Rows are points. Two turns around zero, p and q, are shown by what they do to some points. Where does a point land after both, in the order given? Backwards means that the second turn is done in reverse. Each puzzle has new turns, and all numbers are rounded.

Turn p:
[-2.1 -2.5] => [-2.2 -2.4]
[-2.3  6.5] => [-2.0  6.6]
[ 0.2 -0.6] => [ 0.2 -0.6]
[ 6.3 -3.5] => [ 6.2 -3.7]
[-2.1  0.2] => [-2.1  0.3]
Turn q:
[2.8 2.4] => [2.7 2.5]
[ 3.5 -0.4] => [ 3.5 -0.2]
[-6.3 -2.0] => [-6.2 -2.3]
Where do these land?
q, then p: [-5.0 -3.3] => [-5.0 -3.3]
q, then p backwards: [ 1.5 -0.9] => [ 1.6 -0.8]
p, then q: [3.6 4.2] => [3.6 4.2]

Turn p:
[ 3.0 -3.6 -3.8 -2.0] => [-0.6 -4.1 -4.1 -2.4]
[2.0 4.3 0.8 0.1] => [ 3.3  3.4 -0.6 -0.4]
[-4.9 -0.8 -3.5  2.7] => [-5.1  0.6 -1.2  4.0]
[-4.1 -3.5 -2.5 -2.7] => [-6.1 -1.7 -0.1 -1.5]
[ 1.1 -1.4  9.4  1.4] => [ 4.6 -2.0  8.2  0.4]
[ 2.9  5.0 -0.4  0.5] => [ 3.9  3.8 -2.1 -0.1]
Turn q:
[-0.5  0.8 -0.4 -3.8] => [ 0.2  0.0 -2.1 -3.3]
[-4.3 -1.4 -0.2 -2.4] => [-3.6 -2.0 -0.5 -3.0]
[ 3.5 -6.2  0.0  0.7] => [ 3.4 -5.7  1.5  2.2]
[-1.0  8.4 -4.2  3.2] => [-2.7  7.9 -4.2  3.4]
[ 2.4 -1.6  4.9  2.2] => [ 2.8 -0.2  5.4  0.6]
Where do these land?
p, then q backwards: [ 6.2  2.2 -2.4 -0.9] => [ 4.3  1.5 -2.4 -4.9]
q, then p: [-5.4  1.7  1.4 -1.7] => [-4.0  3.1  2.3 -2.5]
q, then p: [-4.5  3.3 -1.6  2.3] => [-3.4  4.5  0.9  2.4]
p, then q: [ 2.6 -8.2 -2.2  0.2] => [-1.2 -8.7  0.2  1.1]
q, then p: [1.1 1.0 4.8 0.1] => [ 3.4  1.3  2.6 -2.4]

Turn p:
[-4.0  5.9  2.1  2.8 -2.0  0.3  1.3  2.2] => [-5.1  1.4  1.0  3.4 -2.0 -0.3  4.8  2.5]
[-3.6 -8.8 -7.4 -1.4  2.6 -5.0  3.4  3.9] => [ 2.2 -9.7 -7.7 -3.4  3.1 -4.9  0.2 -1.1]
[ 2.0  1.2 -0.5  0.7  0.1  5.5 -1.5  0.9] => [ 0.8  1.5  0.5 -1.1 -0.5  5.8  1.0  0.9]
[-0.1  0.6 -7.2 -1.1 -0.9  1.2 -4.3  1.2] => [-1.3  1.0 -7.2 -0.8  1.4  4.0 -1.2 -1.2]
[ 6.2  0.9  2.1  2.8 -3.7  6.2 -2.1  1.3] => [ 2.8  4.5  1.8 -2.0 -4.4  6.0 -0.6  4.3]
[-1.4  1.9  3.7  2.9  2.4 -6.4 -0.8  1.5] => [-1.0  0.0  1.3  5.1  2.7 -5.1 -0.4  3.9]
[-0.9 -3.8  7.0 -0.4 -5.3  0.7  0.8 -2.9] => [-1.8 -0.8  6.1 -2.8 -5.7 -2.4 -3.8  0.7]
[ 7.5  1.2 -1.6 -2.0  0.1 -4.8  0.6  3.7] => [ 5.3  5.4 -3.4 -2.0  2.7 -3.8  0.6  2.4]
[ 1.2  1.2  3.6 -2.3  1.9  0.5  1.4 -4.4] => [ 1.0  1.8  5.3  0.5  0.7 -0.7 -0.5 -3.5]
[ 0.8  1.2 -0.5 -5.2  5.2 -0.3 -1.2 -1.2] => [ 0.6  1.4  1.1 -0.9  6.5  0.4 -0.3 -3.6]
[-7.7 -1.5 -1.3  3.4 -0.4  1.9  2.4 -6.3] => [-3.4 -6.5  1.2  4.2 -4.5  1.0  0.1 -5.3]
Turn q:
[4.0 3.2 3.9 1.9 0.8 0.7 3.8 4.8] => [-0.7  4.9  5.1  1.6  0.3 -2.4  1.4  4.8]
[ 2.6 -5.6 -1.9  2.2 -1.7 -6.9 -7.7  5.6] => [ 0.4 -6.4 -0.6 -2.1  2.9 -9.2 -7.0  1.1]
[-4.6  3.5  3.0 -5.3 -5.4 -2.0  2.0  0.1] => [-2.7  4.4 -3.6 -3.2 -7.5 -0.7  0.6 -0.8]
[-1.3 -5.8  3.1 -3.4 -1.2 -1.6  0.6 -4.0] => [-0.9 -4.0  1.4 -6.0 -2.9  1.2  1.9 -3.0]
[-7.0  1.9  0.4  0.4  0.7  5.1  3.4  0.0] => [-3.8  2.3 -0.8  2.6 -2.9  7.4 -0.8  0.7]
[ 1.7 -5.9 -0.9  0.5  2.4  4.3  0.0 -0.2] => [ 2.2 -4.0  3.1 -1.7  2.9  4.2 -0.9  1.7]
[ 0.1 -1.8  1.0 -0.5  4.2 -3.3 -0.6 -3.6] => [-2.4 -2.5  0.4 -1.6  3.0 -0.7  3.2 -3.4]
[ 4.0  3.4 -5.9 -0.4  0.4  3.4  4.1  4.1] => [ 4.2  2.6 -2.3  3.4  1.9  1.1  1.9  7.6]
[ 1.0  3.3 -0.8  0.7  3.0 -1.2 -6.6 -1.0] => [ 0.5  2.0 -1.9  1.0  5.4 -2.4 -2.3 -4.3]
[-4.8 -2.2 -1.5  1.2  0.4  3.0  4.3 -5.8] => [-1.1 -3.4 -0.3  2.2 -3.0  7.2  3.1 -2.2]
[ 4.2  6.2 -0.4  2.7 -3.7 -1.4 -3.3  0.0] => [ 4.4  4.3 -0.5  3.9 -0.2 -5.7 -1.2 -2.0]
Where do these land?
q, then p backwards: [ 3.6 -5.1  0.7  4.9 -2.8 -4.3 -2.3 -0.4] => [-2.3 -5.7  3.5  0.7  2.1 -3.7  4.3 -2.8]
p, then q: [ 5.2  2.5  0.4  0.9 -5.1 -0.4  1.1 -4.6] => [ 4.3  4.5 -1.0  2.5 -3.6 -3.9  0.3 -2.9]
p, then q: [-1.1 -3.2 -3.1 -1.3  4.9 -2.7 -0.2  3.5] => [-1.0 -4.6 -0.8 -1.5  5.7  0.5  1.8  2.3]
q, then p: [ 0.0  4.3  3.2  2.0 -2.6 -4.6  4.4  6.5] => [-5.7  1.1 -2.7  2.8 -1.4 -6.0  2.8  5.3]
p, then q: [ 1.4 -4.5 -1.7 -5.7  3.3 -3.2 -6.4 -4.8] => [ 1.1 -0.7 -2.3 -2.2  8.4  0.0 -1.6 -7.6]
q, then p: [ 0.3 -1.9  1.9 -5.1 -1.2  6.5  4.3 -2.9] => [ 0.2  3.6  3.3 -6.6 -2.4  3.6  3.9 -1.4]
q, then p: [-1.7  4.1  4.8  0.0  0.4  2.4 -6.7 -0.4] => [-3.3  4.8  2.1  5.1  2.0  2.5 -2.7 -3.5]
q, then p backwards: [ 0.8  1.9 -0.6  1.3  0.3  4.6  1.5  1.3] => [ 3.0  2.1  1.3  2.6  1.3  1.5 -2.4  0.0]
p, then q: [-3.2 -2.5 -5.7  0.5 -0.7 -1.4  4.0  6.8] => [ 0.0 -6.4 -4.2 -1.4 -0.6  1.0  3.0  6.6]
p, then q: [-2.1  1.1 -2.9  5.9  4.1  5.4  2.5 -2.2] => [ 3.7 -3.3  6.4  2.9 -2.1  4.9  0.6  1.6]
p, then q: [-3.2  3.1  2.8 -3.4 -0.6 -2.3 -2.1 -2.9] => [-5.0  1.1 -1.1  1.5 -0.5  0.1 -0.4 -5.2]

Turn p:
[ 3.0  5.0 -0.8  2.4 -2.4 -6.2 -2.6  2.5 -5.2] => [ 3.2  1.2 -7.4 -0.8 -3.1 -4.3 -0.8  5.0  2.2]
[ 6.6  3.9 -5.0  0.0 -0.8  2.3  3.9 -3.2  5.0] => [ 4.1  4.1 -2.6  2.6 -0.4  4.7  7.1 -4.5 -0.6]
[-1.8  5.9 -1.1 -5.5 -0.6  5.4  7.2  2.4 -0.7] => [-7.1  4.8 -1.7 -2.2  3.6  3.6  6.8  1.5 -0.8]
[ 2.9 -0.3  1.7  3.0  1.0  1.8 -1.7 -4.5  0.7] => [ 2.2  2.5  1.3  3.3 -2.9  0.7 -2.5 -2.5 -1.9]
[-3.1 -2.8  1.3  5.2  6.1 -0.2  0.9  2.6  2.8] => [ 0.7 -1.5  6.5  4.5  3.2 -4.7  0.3  1.0  0.4]
[-3.3  0.2  1.1  3.4 -4.3  0.6 -1.8  2.4  3.5] => [-2.6 -4.5  0.7  3.7 -3.0  0.5  0.8  1.1  3.3]
[-2.2 -3.9 -1.5  5.0 -2.0  0.5  0.7 -4.8 -5.1] => [-1.9 -1.8 -0.6  0.0 -4.2 -5.5 -1.7 -4.4 -4.9]
[ 2.0 -3.9  0.9 -5.5 -2.0  4.5 -0.6  2.4  2.8] => [-0.9 -3.3  1.0 -1.0  2.7  7.9 -0.5  0.4 -2.2]
[ 0.6 -4.9  4.3 -2.9  0.7 -4.4 -2.3 -0.8  2.0] => [ 3.9 -2.6  4.6 -3.9 -0.9  1.6 -4.0  1.2  1.2]
[-4.6  0.8 -0.8 -5.1  4.3 -4.1 -3.6  1.0 -5.8] => [-1.7  1.2 -1.9 -6.1  4.9 -4.5 -5.5  1.1  3.2]
Turn q:
[ 0.4  2.7 -0.8 -3.4  2.5 -6.4  0.5 -3.3 -3.3] => [ 4.1  0.2 -1.9 -0.5  3.5 -2.7  2.1 -4.1 -5.2]
[-2.9  2.5 -1.0  2.3  3.8  3.9  5.8  0.9  6.2] => [ 0.8  1.2  0.0 -0.6  3.7  0.4  4.0  3.9  8.7]
[ 2.8 -3.1 -2.0  4.4 -0.3 -0.7  0.2  1.1  0.8] => [ 0.8 -4.1  0.9  3.6 -2.5 -0.9 -0.7  1.6  1.4]
[-3.0 -0.7 -0.5  0.8  7.4  4.9  4.4 -2.7 -7.3] => [ 2.1  3.4  6.4  2.8  4.5  4.4  6.7  3.1 -3.1]
[ 2.0  0.7 -3.3  2.4 -4.9  1.5 -7.2  1.4 -3.0] => [-3.3  1.0 -3.6  5.0 -4.3  0.7 -4.9  1.5 -3.8]
[ 0.4 -0.1  1.7 -0.2 -1.6  0.1  0.2 -4.3  1.7] => [ 0.7  1.3 -0.2 -0.5 -2.4  0.7  1.2 -3.8  1.7]
[ 2.7  4.0  7.0 -2.1 -3.6 -0.4 -1.8  3.4  1.0] => [-2.4  4.0  1.4 -3.9 -0.8 -4.8 -6.2 -2.1  0.8]
[ 2.1 -2.8 -2.2 -3.4  1.0  1.2 -2.5  1.0  0.0] => [ 2.5 -1.4 -0.9 -1.7 -1.4  3.1 -2.6  2.0 -2.2]
[-1.7 -3.4 -2.4 -4.1 -3.1  3.6  8.8  4.3  2.1] => [-1.5 -2.0  0.9 -7.6 -2.7 -0.7  5.4  7.3  2.1]
[-2.8  0.2  3.5  3.5 -1.1 -7.6 -8.6 -1.8  1.7] => [-3.8 -3.6 -2.9  3.6  2.6 -0.2 -5.3 -9.4 -0.4]
Where do these land?
q, then p: [-1.5 -3.3  1.6 -0.8  0.8  6.0  0.5 -0.3 -0.4] => [-4.8  0.8  1.5  1.8  0.1  4.2  0.2  2.5 -0.6]
q, then p: [  2.8   2.8  -0.6  -2.4  -2.1  -3.1   4.2   1.6 -10.6] => [ 0.3  2.9 -3.7 -6.5 -2.3 -6.9 -0.4  6.9 -2.0]
p, then q: [ 2.3 -1.4  1.3 -3.1 -1.2  1.9 -6.7  2.4  4.0] => [ 0.3  0.3  1.3  2.3 -2.4  6.1 -4.4  3.2  3.3]
q, then p: [-2.3 -1.2 -7.1 -2.1  0.4 -2.8 -1.9 -2.7 -0.2] => [ 0.1 -1.4 -3.2  0.3  3.1 -1.9  2.4 -3.7 -5.9]
p, then q backwards: [-3.5 -1.8  3.4 -2.0 -5.7  3.3 -2.2  1.2  3.9] => [-3.2 -7.4  0.7  2.8 -1.7  2.8 -2.6  1.3  1.8]
q, then p: [ 0.9  7.8  0.8  2.6  2.1 -0.3  0.2  1.2 -2.4] => [ 3.2  4.0 -0.7  2.2  0.3 -5.1  0.4  2.3  4.2]
q, then p: [-0.1 -0.7  0.2 -1.1 11.1 -2.6  7.0  0.6  3.4] => [ 8.2  3.5  6.8 -0.1  5.2  3.6  1.2  3.0 -3.9]
p, then q: [-0.2 -2.9 -2.0  3.7 -3.3  2.1  3.1  1.0  1.3] => [-1.7 -2.6  3.8  1.0 -2.4 -0.4  4.6 -0.1 -1.2]
p, then q backwards: [ -1.9   0.3   1.3   2.3  -1.8  -2.8 -10.2   0.9   0.0] => [ 4.9 -0.7 -0.7  4.1 -0.7 -0.6 -4.7  3.7  6.9]
p, then q backwards: [ 3.6  0.5  1.2  2.8 -0.3 -1.7  6.0 -5.9  1.1] => [ 3.8  0.0  1.3 -2.2 -2.2  1.5  3.7 -6.2 -4.1]
